Each point is reached from the start by the listed moves, each made once or not at all, plus a little noise. Say if it took an odd or an even number of moves. Then give how often each move was made.
(in the rows, 128 means zero)

Moves:
(1): [201 146 142 155]
(2): [119 182 121 141]
Start: [128 157 111 101]
Points:
[119 207 106 115] => odd (0, 1)
[192 227 118 138] => even (1, 1)
[203 175 125 129] => odd (1, 0)
[128 158 111 103] => even (0, 0)

Moves:
(1): [211 128 130 123 116  87 110 121 119]
(2): [125 203 140 114 134 110 135 118 118]
(3): [ 94 107 228 148 110 114 137 116 124]
(4): [141 138 125 234 125 156 126 111 102]
(5): [131 119 141 125 203 130 124 127 121]
(6): [172 139 141 103 111 205 126 134  96]
Start: [131 123 117  90 151 114 157 126 150]
Points:
[109 184 227 215 144 120 171  83 117] => odd (0, 1, 1, 1, 0, 0)
[231 110 235 187 179 177 139  89  73] => odd (1, 0, 1, 1, 1, 1)

Moves:
(1): [167 128 135 139 135 126 124 117 120 133 115 127 138]
(2): [128 170 133 128 140 127 112 133 116 132 136 139 120]
(3): [122 122 167 125 137 131 146 136 115 134 124 128 140]
(4): [108 127 132 182 122 128 116 112 139 128 147 131 136]
(5): [119 125 116 138 173 119 132 122 125 111 117 140 117]
(6): [137 130 120 136 127 186 138 128 143 110 156 114 152]
(7): [126 142 127 138 119 111 162 122 133 124 137 126 136]
(8): [149 127 119 136 128 131 126 172 110 133 114 117 131]
(9): [129 128 142 134 150 113 117 147 188 146 131 121 138]
(10): [123 120 116 127 140 138 138 125 115 169 139 140 136]
(11): [146 103 128 123 134 114 126 125 114 111 173 125 122]
Start: [124 160  89 154  71 103 118 136 150 143 160 120 126]
Points:
[141 139  65 243 139 120 147 162 189 149 248 110 171] => even (0, 0, 0, 1, 1, 1, 1, 1, 1, 1, 1)
[141 126  67 233 149 134 115 169 187 156 242 113 160] => odd (0, 0, 0, 1, 1, 1, 0, 1, 1, 1, 1)
[139 170 114 154 110 158 136 141 111 157 249 127 155] => odd (0, 1, 1, 0, 0, 1, 0, 0, 0, 1, 1)
[161 190  65 245 137 161 107 148 120 164 188 130 159] => odd (1, 1, 0, 1, 1, 1, 0, 1, 0, 1, 0)
[176 210 112 200 135 135 162 170 118 122 161 113 165] => odd (1, 1, 1, 0, 1, 1, 1, 1, 0, 0, 0)
[167 161  64 192 125  88 157 153 115 172 143 130 144] => odd (1, 0, 0, 0, 1, 0, 1, 1, 0, 1, 0)
[152 136  82 158  76 148 123 134 151 108 231 104 145] => even (0, 0, 0, 0, 0, 1, 0, 0, 0, 0, 1)

Moves:
(1): [174 119 126 127  98 130 112 127 114 138  97 120 129 130 130  98 134 118
 131 145]
(2): [131 165 150 139 138 126 130 128 123 116 118 113 125 135 131 120 118 131
 126 135]
(3): [148 103 183  96 119 145 132 156 122 137 140 126 124 130 134 120 130 125
 146 132]
(4): [133 123 142 187 137 136 130 119 131 115 151 124 124 123 138 130 163 115
 122 142]
(5): [144 123 114 129 173 119 111 134 139 128 129 131 132 111 137 118 127 113
 134 119]
(6): [123 142 121 137 132 170 119 123 120 137 129 124 138 134 129 138 116 117
 137 113]
(7): [154 122 116 127 126 117 170 146 133 135 133 124 132 136 128 137 111 122
 126 116]
(8): [135 139 121 144 112 135 111 167 118 113 129 121 115 120 130 126 128 132
 134 122]
(9): [128 120 142 134 126 147 131 123 190 109 102 134 122 116 124 129  96 121
 129 140]
(10): [132 138 126 144 106 119 123 137 136 181 130 120 139  90 131 134 127 166
 137 130]
(11): [162 137 109 130 126 139 105 108 115 134 175 151 133 163 125 134 119 162
 122 139]
(12): [126 129 135 131 135 123 136 131 117 133 102 188 132 121 128 137 136 116
 132 130]
(13): [139 126 122 123 133 117 117 138 126 126 122 114 170 132 104 153 140 121
 119 130]
(14): [112 117 122 137 153 127 123 170 137 156 122 136 131 180 121 127 121 125
 113 157]
(15): [121 131 134 122 124 130 137 134 136 122 129 126 145 127 170 124 126 128
 133 135]
(16): [138 126 124 112 123  97 106 123 106 136 127 120  89 140 135 191 122 128
 122 140]
(17): [122 154 112 104 127 136 124 136 162 130 142 137 111 138 105 133 170 110
 124 121]
(18): [137 129 117 126 136 142 138 126 117 124 104 128 128 139 125 136 141 155
 126 127]
Start: [127 156 101 130 139 101 148  87 138 141 135 145 144 114 125 110 166 132
  96 112]
Points:
[246 152  94  75 151  92  78 178 129 249 116 202 173 178 139 174 221 160
  98 168] => even (1, 0, 1, 0, 1, 0, 0, 0, 0, 1, 1, 1, 1, 1, 1, 1, 1, 1)
[248 156  65 179 121  85 103 135 210 215 154 142 139 187  81 199 186 133
  60 195] => even (1, 0, 0, 1, 0, 0, 1, 0, 1, 1, 1, 0, 1, 1, 0, 1, 1, 0)
[239 116 163 154 155 134 158 126 166 153 100 186 126 104 195 152 140  62
 128 151] => even (1, 0, 1, 1, 1, 1, 1, 0, 1, 0, 0, 1, 0, 0, 1, 1, 0, 0)
[224 196 110 185 109 128 182 126 222 164  79 105 185  95 128 127 214 139
  81 153] => even (1, 1, 0, 1, 0, 0, 1, 0, 1, 1, 0, 0, 1, 0, 1, 0, 1, 1)
[244 186 167 191  83 147 114 135  85 173 124 180 151 112 180  98 206 197
 129 171] => even (1, 1, 1, 1, 0, 0, 0, 1, 0, 1, 1, 1, 0, 0, 1, 0, 0, 1)
[185 196  89 167 157 128 161 140 134 167 104 114 112 222 160 167 204 106
  74 164] => even (1, 1, 0, 1, 0, 1, 1, 0, 0, 0, 0, 0, 0, 1, 1, 1, 1, 1)
[207 155 115  92 117 106  99 145  88 131 159 139 151 162 150 199 185 189
 106 134] => odd (0, 0, 1, 0, 0, 0, 0, 1, 0, 0, 1, 0, 1, 0, 1, 1, 0, 1)

Moves:
(1): [158 122 104 140 138 136 137 137 132 132 138 129 143 126 122 117 131 144
 137 133 144 141 121 115 118 129 128]
(2): [141 133 115 124 153 136 145 132 126 112 125 136 120 110 131 126 131 105
 111 141 131 119 116 139 125 130 123]
(3): [122 123 170 132 129 147 151 144 145 120 137 130 140 116 102 127 115 133
 150 153 122 124 148 130 118 128 103]
(4): [116 103 130 171 124 127 126 133 107 135 130 111 132 114 132 140 128 122
 129 132 135 135 118 142 149 150 154]
(5): [136 102 134 100 160 146 129 138 125 137 130 126 133 130 134 106 118 150
 117  94 147 119 127 145 109 137 117]
(6): [106 124 122 126 109 147 105 148 136 126 150 118 118 123 131 108 125 134
 133 132 125 121 129 112 133 113 115]
(7): [131 123  91 126 120 131 145 128 131 125 113 121 132 133 131 144 115 136
 138 123 131 118 133 144 134 113 113]
(8): [145 124 134 125 120 116 132 155 116 102 120 150 116 115 133 122 122 120
 127 125 140 129 164 134 143 144 126]
(9): [132 146 137 151 105  95 128 119 160  93 116 135 114 107 137 107  93 145
 133 120 132 114 107 136 129 156 146]
(10): [112 159 154 125 139 125 131 157 147 139 137 116 112 160 126 137 142 110
 153 111 141 111 103 124 135 117 115]
(11): [116 148 122 129 127 126 148 133 102 136 166 130 115 127 113 121 111 123
 138 139 129 131 132 128 130 135 143]
(12): [114 105 108 133 138 145 129 112 153 116 140 170 107 124 117 137 116 110
 132 120 140 123 135 125 139 129 106]
(13): [135 119 118 114 152 120 116 119 128 110 145 132 129 115 111 148 114 140
 125 136 158 114 108 142 143 112 112]
(14): [110 128 131 118 116 140 123 132 115 121 111 130 124 144 132 118 135 135
 129 144 142 134 120 131 127 124 159]
(15): [137 141 130 133 123 141 128 117 132 121 140 128 135 127 155 136 131 127
 144 132 135 103 139 150 106 125 120]
(16): [125 131 123 127 119 116 121 120 135  93 128 113 112 126 144 133 126 118
 131 118 125 148 132  95 131 127 148]
(17): [126 119 125 123 117 113 140 127 127 121 141 138 148 111 146 122 175 143
 112 126 124 127 103 136 124 119 119]
(18): [121 138 136 117 123 153 126 134 110 125 113 126 126 138 128 134 130 144
 131 137 119 126 110 122 135 155 115]
(19): [ 96 141 130 135 135 117 103 144 129 128 127 126 121  98 114 110 142 125
 166 123 117 125 132 146 138 124 120]
(20): [125 115 129 115 129 113 134 142 151 137 132 129 125 138 121 132 133 132
 139 156 124 119 128 127 137 147 120]
(21): [129 127 129 127 110 115 130 127 119 127 125 135 109 120 104 142 143 139
 124 128 141 119 141 130 107 136 122]
(22): [112 139 114  96 125 153 117 131 147 158 119 129 128 112 128 130 119 123
 118 134 115 146 134 133 136 126 123]
(23): [117 138 126 108 134 124 124 121 148 114 149 121 158 133 114 130 133 143
 123 127 122 118 153 124 141 124 129]
(24): [153 135 138 117 116 138 114 143 121 118 136 115 134 149 116 121 124 127
 120 125 110 148 129 151 133 116 133]
Start: [129 101 149 143 102 107 123 124  82 143  97 149 148 111 125 142 141 143
 139 126 106 107 134 136 141 146 141]
Points:
[107 103 227 158  84 144 126 216 100  92 114 122 103 101  89  97 116 159
 161 126 151  72  93 192 127 174 151] => even (0, 1, 1, 1, 1, 1, 0, 0, 1, 1, 0, 0, 0, 1, 0, 0, 0, 0, 0, 0, 1, 0, 0, 1)
[ 76  90  95 135  84  97 115 171 147  39  94 196 128  14 129 110 164 158
 168 171 123 119 115 152 222 239 163] => even (1, 1, 0, 1, 0, 0, 0, 1, 1, 0, 0, 1, 0, 1, 0, 1, 1, 1, 1, 1, 0, 1, 1, 0)
[105 162 150  55  15  74 123 196 143  56  76 145 123 131 123 149 165 192
 153 139 108  98 122 158 187 184 146] => odd (0, 0, 0, 0, 0, 0, 1, 1, 1, 1, 0, 0, 0, 1, 0, 1, 1, 1, 0, 1, 1, 1, 1, 1)
[170 100 135 107 104 149 143 155  40 133 162 150 185 130 149  91 169 196
 142 122 140 114 109 197  88 136 164] => odd (1, 0, 0, 0, 1, 0, 0, 0, 0, 0, 1, 0, 0, 1, 1, 0, 1, 0, 0, 0, 0, 0, 0, 1)
[ 50 100 150 131 104 156 122 249  88  40 159 154  61  93  58 155 103 109
 245 194 146  83 122 178 241 162  95] => even (0, 1, 1, 1, 0, 1, 1, 1, 0, 1, 1, 1, 1, 1, 0, 1, 0, 1, 1, 1, 0, 0, 0, 1)
[109 121 193  96  50  97 154 200 176  37  99 212  75  77  97 130 153 118
 157 163 127 103 127 165 161 182 121] => odd (0, 1, 1, 0, 0, 0, 0, 1, 1, 1, 0, 1, 0, 1, 0, 1, 1, 0, 0, 1, 1, 1, 0, 1)

Moves:
(1): [132 125 149 124 118 134 122 129 127 117 124 129 126 108 114 139 108 121
 132 128 120 125 119 150 123]
(2): [137 135 123 131 138 123 119 132 131 121 124 132 129 122 120 118 131 115
 124 139 126 123 120 136 112]
(3): [123 126 140 124 113 147 126 134 112 117 118 135 120 138 143 136 126 112
 125 122 109 132 153 116 110]
(4): [138 139 137 121 135 126 127 122 119 146 126 125 128 142 132 118 132 123
 132 114 106 127 124 131 126]
(5): [133 130 132 124 126 143 141 137 127 138 124 112 124 144  97 134 137 124
 129 128 130 120 134 117 119]
(6): [130 130 128 131 136 141 122 142 127 127 115 126 124 147 128 101 128 120
 139 125 141 127 135 139 136]
(7): [137 136 113 134 145 133 144 128 127 131 114 114 132 121 144 109 116 127
 107 114 140 102 113 132 119]
(8): [135 128 152 120 140 141 139 117 149 111 143 125 112 134 127 103 127 132
 131 126 136 131 126 108 132]
(9): [126 132 118 117 139 127 132 119 147 143 121 138 135 122 135 129 126 129
 140 127 132 127 117 133 110]
(10): [156 103 136 129 152 106 142 151 133 143 121 133 120 117 117 104 124 119
 128 126 139 150 150 123 134]
(11): [132 114 112  92 138 123 121 127 112 120 128 112  98 114 129 134 132 121
 130 129 111 116 122 135 138]
(12): [126 136 150 125 153 136 107 143 114 137 142 117 151 118 133 139 130 127
  98  80 142 121 107 128 115]
(13): [129 115 128 112 110 120 127 126 140 138 138 116 130 142 143 130 140 103
 139 131 150 128 133 122 122]
(14): [134 117 135 141 133 128 117  99 130 125 132 128 125 133 122 139 126 116
 129 126 121 132 137 131 124]
(15): [123 133 109 119 114 106 114 129 130 114 112 132 134 139 122 129 116 124
 122 108 120 120 137 121 132]
(16): [121 112 109 142 117 141 120 139 140 136 125 132 131 144 119 111 133 118
 120 127 121 155 108 129 125]
(17): [134 140 130 119 115 137 124 131 131 131 152 130 126 121 128 118 127 151
 128 138 130 126 147 151 125]
(18): [147 125 128 133 132 133 102 106 108 136 119 130 113 138 125 131 131 122
 128 133 156 114 111 130 112]
(19): [134 126 117 122 127 124 136 119 117 107 136 132 140 129 125 126 138 138
 145 121 130 128 120 126 144]
(20): [129 115 132 121 117 122 120 135 142 130 119 118 142 118 131 114 142 133
 130 130 114 119 115 129 132]
(21): [135 148 141 138 128 117 130 129 140 127 122 115 116 137 121 136 143 123
 121 128 135 138 130 144 122]
(22): [124 134 142 115 111 133 129 113 113 129 123 132 128 114 132 116 142 133
 108 131 148 139 126 124 132]
(23): [147 140 123 134 137 144 130 129 139 142 141 131 124 113 138 121 118 131
 136 138 133 138 135 123 142]
(24): [135 125 127 110 146 134 122 120 122 125 118 113 142 135 128 134 122 138
 128 134 138 146 144 110 125]
Start: [123 135 142 135 120 106 141 143 121 102 127 123 125 114 133 120 131 138
 133 105 134 102 125 128 136]
Points:
[220 111 162  89 163 119  96 105 157  90 118 124 124 104 109  45 102 146
 182 102 183 120 155 138 143] => odd (1, 0, 0, 0, 0, 1, 0, 1, 1, 1, 0, 0, 0, 1, 1, 0, 1, 1, 1, 1, 0, 0, 1, 1)
[187 106 173 107 156  96 148 190 126 111 117  73 170  84 110  81 146  94
 113  52 172  65  85 142 102] => odd (1, 1, 0, 0, 1, 0, 1, 0, 0, 1, 0, 1, 1, 0, 0, 0, 0, 0, 1, 1, 0, 0, 0, 0)
[189 147 182  47 136 197  91 146  55 125 118  55 100 101 147  99 126 107
  93  75 217  75 141 143  89] => odd (1, 0, 1, 0, 1, 1, 1, 0, 0, 0, 1, 1, 1, 0, 0, 0, 1, 1, 0, 0, 0, 1, 1, 1)
[189 135 151  93 185 108 142 183 107  87  95  76  98 150 100  56 153  79
  80   7 116  99 103 110 100] => odd (0, 1, 1, 1, 1, 0, 1, 1, 0, 1, 1, 1, 0, 0, 1, 1, 0, 0, 1, 0, 1, 0, 0, 0)

Moves:
(1): [128 126 114 129 145 123 123 121 143 134 124 140 124 122 117 108 130 127
 142 126 135 139 135 131]
(2): [106 134 117 134 132 133 139 125 134 126 127 135 141 127 131 116 132 136
 128 135 137 131 128 122]
(3): [114 116 122 156 125 137 131 148 116 110 115 122 130 115 131 137 123 156
 122 106 128 146 134 120]
(4): [125 121 130 133 133 132 133 132 136 138 114 146 123 152 113 126 119 138
 124 129 118 119 131 121]
(5): [145 125 122 135 145 125 139 127 116 116 129 131 127 105 152 128 145 148
 125 126 132 146 133 134]
(6): [118 130 128 122 120 120 125 130 131 124 133 156 128 110 141 125 104 131
 132 161 132 146 141 131]
(7): [132 137 116 133 137 131 123 149 138 129 133 135 114 118 141 139 131 138
 126 134 120 130 136 116]
(8): [127 154 137 121 136 123 141 108 118 126 126 122 130 142 104 142 140 129
 139 115 113 123 121 143]
(9): [116 144 137 123 149 146 139 124 124 109 117 119 126 112 117 110 133 119
 135 136 139 102 125 124]
(10): [141 143 125 143 125 139 104 139 125 158 134 160 141 140 107 117 116 127
 133 150 127 106 134 115]
(11): [125 111 123 123 132 135 116 140 134 128 128 148 135 124 152 144 129 137
 117 143 110 146 122 137]
(12): [143 153 142 136 140 138 114 124 132 129 103 119 115 136 133 145 144 138
 119 135 122 120 135 145]
(13): [120 139 118 135 157 133 158 111 137 116 132 112 117 119 144 120 126 131
 137 118 121 138 118 121]
(14): [132 141 119 133 160 132 132 128 126 121 129 125 135 138 129 112 129 132
 137 119 159 110 104 136]
(15): [132 113 143 123  80 113 148 122 125 108 109 126 127 110 111 160 124 110
 116 115 125 145 116 121]
(16): [113 126 128 125 130 135 124 130 128 125 128 144 122 118 140 115 136 119
 138 127 135 133 126 121]
(17): [132 141 122 106 112 143 134 144 121 125 123 126 133 113 134 115 128 131
 125 145 134 134 127 131]
(18): [130 116 151 133 130 120 132 125 147 130 134 125 110 138 111 114 134 125
 118 111 111 131 124 133]
(19): [123 139 120 123 124 100 134 128 118 133 125 121 126 122 132 143 122 126
 115 122 116 139 130 126]
(20): [118 134 121 129 146 137 131 111 131  91 133 122 132 126 137 112 133 137
 124 125 129 127 115 115]
(21): [131 143 116 137 134 147 127 128 123 124 138 137 122 140 135 134 122 122
 110 137 133 138 136 142]
(22): [129 142 127 142 146 124 126 132 143 124 127 130 129 135 138 114 136 120
 136 124 121 111 139 122]
(23): [139 135 137 124 109 128 123 119 142 141 126 142 132 127 118 127 121 119
 128 112 132 110 134 136]
(24): [147 147 120 151  93 122 111 124 119 136 125 152 122 133 118 138 135 131
 118 137 118 102 134 156]
Start: [123 125 110 146 159 142 126 123 143 127 131 130 136 120 121 139 130 131
 118 141 123 118 150 128]
Points:
[100 152 131 157 245 189 139  80 215  91  90 167  91 113 124  78 154 143
 120 122  97 103 135 131] => even (1, 0, 0, 1, 0, 0, 0, 0, 1, 0, 1, 1, 1, 0, 0, 1, 0, 1, 0, 1, 0, 0, 1, 0)
[146 165  69 238 186 118 138 134 192  86 105 249 112  77 138 123 111 190
  92 122  81 133 155 121] => odd (1, 0, 1, 1, 1, 1, 1, 0, 0, 1, 1, 0, 1, 1, 1, 0, 0, 1, 1, 1, 0, 1, 1, 1)
[140 177  95 181 223 114 129  85 180 105 117 215 119 136 116  97 174 155
 114  96  90  94 135 173] => odd (1, 0, 0, 1, 1, 0, 0, 1, 0, 0, 1, 0, 0, 1, 0, 1, 0, 1, 1, 1, 0, 1, 1, 1)

Moves:
(1): [136 107 109 114 127 114 151 133 127 121 120 130 110 121 112 130 134 125
 141 141 144 136 123 132 125]
(2): [153 130 115 138 113 128 133 133 117 160 141 134 107 111 162 145 133 158
 109 119 137  86 113 131 129]
(3): [140 123 134 111 116 133 118 115 135 125 129 127 137 141 106 125 138 113
 136 143 143 121 136 121 114]
(4): [130 140 117 126 123 115 124 128 144 153 121 146 136 118 140 111 119 100
 146 138 130 121 136 138 121]
(5): [130 143 118 131 122 137 149 126 144 135 127 125 139 127 125 127 129 132
 120 122 147 107 112 123 130]
(6): [125 129 149 118 149 135 135 136 109 112 139 119 129 146 143 107 137 123
 151 117 124 130 143 130 134]
(7): [142 124 123 107 138 130 122 142 132 123 119 137 117 113 122 143 116 140
 125 109 160 125 124 135 115]
(8): [118 120 124 146 142 135 123 127 120 145 124 139 117 134 124 125 124 127
 116 136 153 123 115 112 130]
(9): [127 135 124 127 131 105 119 135 126 117 120 117 124 134 129 149 119 131
 120 132 112 127 124 131 105]
(10): [136 173 122 128 169 125 125 116 138 144 135 147 114 114 121 128 122 110
 117 143 118 113 146 135 125]
(11): [147 136 134 116 128 119 131 139 130 133 133 131 132 128 124 128 122 133
 121 121 133 125 121 117 143]
(12): [139 150 126 106 136 139 119 136 141 134 111 121  98 128 131 116 120 118
 103 143 142 137 107 123 145]
(13): [129 115 111 131 140 142 132 129 116 133 121 133 134 147 139 145 133 125
 128 123 123 126 131 116 134]
(14): [112 118 125 124 149 141 144 130 123 150 104 130 135 120 121 135 130 132
 133 131 109 117 119 149 128]
(15): [118 129 132 114 127 116 128 123 146 126 141 115 115 144 133 126 117 106
 139 116 120 119 118 117 105]
(16): [133  98 127 134 126 114 105 142 130 120 121 140 119 117 137 114 152 121
 122 138 123 124 131 127 141]
(17): [137 110 119 136 119 132 148 125 126 132 149 129 115 153 137 147 101 122
 114 133 134 125 116 149 142]
(18): [114 115 125 127 121 117 158 114 115 119 123 125 131 135 140 127 118 135
 101 127 113 121 141 134 123]
(19): [145 132 137 113 123 135 145 133 126 138 120 143 136 153 108 110 123 130
 127 106 140 134 126 142 124]
(20): [126 120 119 113 114 136 120 129 126 127 145 129 138 118 141 123 117 142
 150 131 124 126 116 116 120]
(21): [145 131 140 158 140 111 155 119 123 106 117 136 110 133 127 141 118 153
 147 146 126 123 132 111 108]
(22): [138 115 122 125 135 126 124 120 144 142 117 123 144 146 120 122 128 132
 129 129 139 131 119 136 122]
(23): [135 145 130 122 106 125  99 111 129 109 121 119 115 123 141 133 145 109
 152 118 146 120  98 130 128]
(24): [137 135 139 108 139 134 141 136 128 116 145 123 140 124 134 113 120 110
 134 122 118 142 122 123 118]
Start: [149 112 143 141 120 119 132 131 133  98 132 114 123 101 115 140 121 141
 115 140 135 126 132 124 119]
Points:
[209  69 129  70 130 158 147 123  91 152 100 140 135 152 141 145 121 179
 127  82 214  53  77 131 101] => odd (0, 1, 1, 0, 0, 1, 1, 1, 0, 0, 1, 0, 1, 1, 0, 0, 0, 1, 1, 1, 0, 1, 1, 0)
[202 131 106  63 139 109 192 132 178 179 104 100 127 137 159 140  84 100
  68 144 138  44  70 124  72] => odd (0, 1, 1, 1, 1, 0, 0, 0, 1, 0, 1, 1, 1, 1, 1, 0, 0, 1, 0, 0, 0, 1, 0, 1)
[224 137 155  98 124  96 138 121 151  50 138  83  57 176 140 177  75  82
 129 156 152 110  57  76  81] => even (0, 0, 1, 0, 0, 0, 0, 0, 1, 0, 1, 1, 1, 0, 1, 0, 1, 0, 0, 0, 1, 0, 1, 1)
[249  89 124 115 141  66 157 145 133 126  93 149  26 188 196 157  72 128
  82 112 212  50  57 126  92] => odd (0, 1, 0, 1, 0, 1, 1, 1, 1, 0, 1, 1, 1, 0, 1, 1, 1, 1, 1, 0, 1, 1, 1, 0)
[205  91 122 100 132 124 111 142 143 164 123 129  44 142 192 138 125  63
 115 154 188  40  56 118 152] => odd (0, 1, 1, 1, 0, 1, 0, 1, 0, 0, 1, 1, 1, 1, 1, 1, 1, 0, 0, 0, 0, 0, 1, 0)
